Every row gives one point. Before rounding, the points of a table are all equally far from one centre. They may lie mostly on one side of it. Write the centre, to within rounding.
In the rows, 128 means zero.

Points (6 x 3):
[[166 103 156]
 [ 86 108 104]
 [159  61 126]
 [116 106 161]
 [ 94 127 135]
 [186 100 128]]
Centre: [137 106 113]

Points (15 x 9):
[[149  72  74 102 140 129 186 114 144]
 [157  85  65 116 168 130 171 127 116]
 [166  69  92 124 148 145 139  70 141]
 [146  79 104 164 132  86 112 152 127]
 [184  94  90 112 166 106 106 112 151]
 [133 115 104 133 121 155 142 159 110]
 [129  65  81 118 141 166 153 149 113]
 [123  90  58 117 113 151 152 114 141]
 [ 97  86  64 117 151 109 140 137 127]
 [149 103  77 161 115 139 145 139 105]
 [144  72  64  99 122 121 164 104 114]
 [152  58 108 130 117  97 166 111 100]
 [132  52  87 100 125 130 176 103 142]
 [155  97 113 131  91 155 137 134 161]
 [167  83 101  86 115 121 141 159 117]]
Centre: [143  84 103 126 138 124 135 123 136]

Points (24 x 18):
[[159  51 114 169 141 104 117  97  99 109 144 109 145 127  81 148 121  91]
 [183 169 106 107 164 131 131 127 120 134 157 141 161 111 111 107 103  83]
 [182 118 154 111 136  94  90 136 154 118 150 102 179 144 145 129  98  82]
 [241 104  99 125 118 156 110 159 157 146 155 127 184 113  95 148 122 101]
 [202  81 117  83 136 103  88  98 128 145 166 105 173 148 129 113 132 107]
 [183 112 117 134 113 116 151 126 137 155  96 120 131 142 167 175 103 121]
 [176  95 130 123 133 112 159 115 108 129 105 111 155 168 165 108 139  86]
 [160 111  90 150 126 107 133 131 181 126 159  80 161 171 117 157 129  82]
 [158 126  84  67 160 123 108 121 116  88 122 101 166 162 129 129 145 121]
 [162  90 139 122 188  90 161 132 134 124 125 112 175 151 122 129 122  72]
 [217 112 141 159 148 105  94 151 109 105 136 111 134  74 124 161  87  99]
 [196 145 107 126 152  86 106  94 133 154 124 124 169 136  93 152 116 112]
 [180  79 105 103 168  79 120 125  90 100 162 109 110 128 105 136 123  80]
 [173 113  96 108 192  79  96 111 100 109 164  99 117 109 130 129 114  82]
 [226  77  86 138 167  91  81 144 159 158 173  94 158 156 132 131 136 125]
 [172  92  83 120 154  80 129  92 106 105  99  85 128 139 105 103 129  97]
 [177 124 143 110 137  90 114 121 108 124 189  93 142 143  99 130 121  93]
 [207  88 109 153 180 149 137 139  88  82 146 141 163 130 103  94 103 103]
 [165 100 103 153 128 126 101 130 116  75 129 104 177 152  87 147 131  59]
 [179 105 117 195 166  94 141  94 134 157 139 143 145 116 125 140 125 127]
 [205  90 121 132 150 105 114 125 101 199 158  96 150 125 154 135 115  82]
 [150 102 102  98 130  90 109 133 139 110 163  78 160 138 144 134 116  61]
 [199 125 151 144 143 142 128  82 109 106 110 116 134 108 141 123  92  79]
 [207 102 102 100 189 128 114 150 152 164 158 119 132 158 150  71 157 116]]
Centre: [177  98 107 136 157 143 110 141 135 129 130 105 134 123 124 130 131 112]

Points:
[[ 94 138 146 159 133 125 137 117 111 115 145 150 118 120  95 114  66 141
  166 156 100 118 150  89]
 [129 106  94 140 122 102 154 147 182 148 118 124 123 105 121 140  65 111
  109 107 113 163 123 129]
 [132 128 140 121 144 116 166 156 146 193 139  83  53 133 132 120  80 142
   95 151 141 122 136 104]
 [155 112 120 101 198 183 185 126 137 168 161 123 122 124  98 118  95 140
  115 146  93 151 110 108]
 [147 116 135 130 158 110 169 138 138 130 148 111  71 105  90 109  50 139
   89 120 104  84 121  82]
 [112 129 139 138 152 143 147 127 145 192 112 124  85 126  69 193 141  94
   58 150  72 141 112 110]
 [117 131 140 112 117 168 190 140 146 126 136  64  98  95  97 133 124 129
  105 115 140  95 164 106]
 [108 138 181 129 178 166 126 111 147 133 173  72  61 127 101 121 111 116
  107 169  80 121 112 141]
 [106 144 147 134 108 142 178  94 156 131 156  80  43 129 107 181 103 145
  123 131  79 104 143 129]
 [144 135 177 128 148 120 125 128 108 135 155  71  87 120 122 161  51 154
  126 170  83 136 176 145]
 [151 137 111  92 172 129 108  90 145 170 122  74  71 109 117 126  85 163
   81 118  86 106 107 148]
 [149 143 132 103 118 168 142 102 144 121 161 139  82 150 129 102 113  75
  129 137 104  86 185 122]
 [137 147 136 136 126 170 186 124 134 154 142 101  82 169  96 109  44 113
  118 113 103 107 112 132]
 [180 100 174 148 157 131 186 128 147 156 130 105  61 107  74 130  82 106
   94 141  99 110 150 119]
 [135 135 144 146 149 124 192 136 153 132 186  96  76 134 112 166 110  94
   85 147 133 108 111  95]
 [156 141 103 146 108 133 113 150 175 175 143  68  87 116 124 133  65 164
  100 170  75  98 143 113]
 [132 138 126 159 155 115 122  80 166 142 122  70  99 134 147 112  83  59
  105 124  94 153 131  98]
 [168 147 112 103 172 153 131  76 137 134 130  95  49  78 108 113 121 112
  109 134  66 160 146  79]
 [165 142 130 104 110 147  97 100 130 167 154 101  90 183 103 143  90 112
   94 157  83 106 173  59]
 [140  89 143 139 208 173 132 122 117 152 151 100 148 116 103 112  68 115
  115 131  58 116 166 139]
 [135 104 120 142 173 174 189 103 100 154 164 115  98 145  88  93  87 142
  136 153  74 150 171 107]
 [138 142 177 159 116 136 135 122 129 116 156 112  55 134  94 131  49 126
   76 134  95 139 159 130]
 [ 97 132 153 124 121 161 176 155 109 146 131  58  78 109  82 134  90 102
   75 119  78 163 154  93]
 [121 154 145 114 160 129 145 121 117 190 105  86 104 126 134 126  56 186
  139 134  67 114 149 125]
 [100 129 175 132 152 117 148 156 121 112 139 110  81 149  96 118  73 143
   64 137  49 101 133 129]
 [ 91 122 147 119 147 125 139  92 124 128 126 123 120 131  95 160  62 135
   86 155  63 129  86  92]
 [162 106 131 133 206 161 139 129 114 122 126 132 118 113  73 121  72 117
  105  96 133 131 167 132]
 [135 164 156 108 165 163 137 124 114 187 115 131  73 116 103  71  97 131
  110 165  74 113 131 137]
 [139 103 133 152 153 180  82 112 100 129 142  79  90 124  67 137  88 165
   83 147 111 123 108 126]]
Centre: [138 135 116 137 148 138 132 132 123 143 132 104  99 130 108 142 115 119
 114 133  84 123 145 116]

Points, 30 rows:
[[ 77 144 151 168 134 173 128 137 141 129 160 120 172 117 140  98 119 123
   84  90 168 121  69 106]
 [130 133 151 150 149 122 125 159 128 118 174 129 111 122 141 120 123 106
   79  58 158 145  87 171]
 [133 131 150 167 147  97  91 129 141 115 142 159 116 160 134  99  83  75
   43  50 161 133  86 159]
 [104 145 161 170 125 127 109 139 129 102 145 148 154 129 124  89  65  94
   51  85 174 121  63 150]
 [ 82 143 143 158 153 129 128 174 165 130 174 136 145 156 152 111  92  86
   67  82 146 130  49 102]
 [106 116 175 159 144 138 146 149 119 138 158 143 171 163 119  89  86  89
   59  94 142 124  67 134]
 [ 98 150 151 165  96 118 136 142 164 126 155 163 154 152 102 136  77 121
   67 103 138 128 101 138]
 [ 90 139 147 130 119 108 147 141 115 131 172 165 120 157 122 116  96  86
   82  92 165 110  67 169]
 [ 80 129 166 141 123  94 136 137 122 136 152 163 126 143 113 147 103 103
   95 121 140 159  76 155]
 [122 135 145 139 115 184 134 127 120 136 157 143 142 118 125  92 101 106
   89  94 129 112  63 119]
 [ 98 126 164 148 140 116 106 104 144 115 162 169 132 135 112 134  89  91
   58  95 175 118  67 164]
 [ 83 129 162 167 118 132 106 146 133 115 158 157 123 109 143  96  70 127
   79  86 156 154  54 137]
 [ 83 149 181 151 117 135 108 151 151 145 143 136 115 132 155 102 109  93
   43  61 186 133  94 162]
 [107 146 146 151 148 127 164 143 146 133 141 158 113 155 154 120  96 115
   68  82 162 135  51 138]
 [134 130 165 163 117 141 133 153 157 112 160 131 113 156 119  71 126 108
   75 114 159 123  77 168]
 [ 87 137 140 132  98 122 154 159 132 125 152 140 145 132 140 131  93 109
   48  89 118 115  85 130]
 [113 115 155 157  94 146 105 151 158 108 144 141 126 135 143  89 130 164
   55  87 156 129  92 153]
 [127 130 157 164 143 135 123 146 149 110 146 161 129 112 149 119  86 116
   49 102 162 150  68 128]
 [125 150 152 121 110 133 130 133 141 104 179 107 177 138 125 109  97 124
   59  82 194 164  84 109]
 [109 122 193 182 117 138 128 162 141 126 163 136 127 125 132 125 119  73
   73  98 141 134  63 144]
 [ 74 110 163 149 134 109  98 151 146 119 175 132  88 129 127 128  87 141
   79  71 194 127  74 123]
 [ 99 146 160 141 127 115 160 145 124  99 170 136  97 148 125 119  82  81
   73  90 180 127 100 156]
 [118 127 146 161 118 140 135 142 149 142 144 154 104 125 113 101  92 101
   54  90 160 150  81 152]
 [112 130 155 150 120 126 162 141 129 137 188 125 162 175 111 114 123 116
   67  74 139 125  84 127]
 [137 139 176 121 149  97 131 133 130 137 139 159 107 160 104 102  88 141
   61  94 148 138  85 138]
 [115 146 180 146 131 108 142 123 110 113 176 139 139 140 117  89 107 159
   85 102 155 121  66  96]
 [ 93 105 182 140 124 143 129 172 148 148 120 131 123 155 121 117 109 108
   84  80 148 149  27 145]
 [ 81 111 165 153 129 118 109 142 142 146 135 155 184  93 142 130  91 106
   52  81 167 154  97 145]
 [114 138 179 146 115 116 136 150 171 116 181 166 141 144 151 100  87 120
   51  73 200 102  84 151]
 [113 143 139 157 150 104 112 166 142 121 160 120 133 148 127 109  79 104
   63  83 168 145  83 166]]
Centre: [108 110 166 124 116 103 113 129 161 111 123 139 144 146 141  96 114  90
 122  72 161 123 105 105]
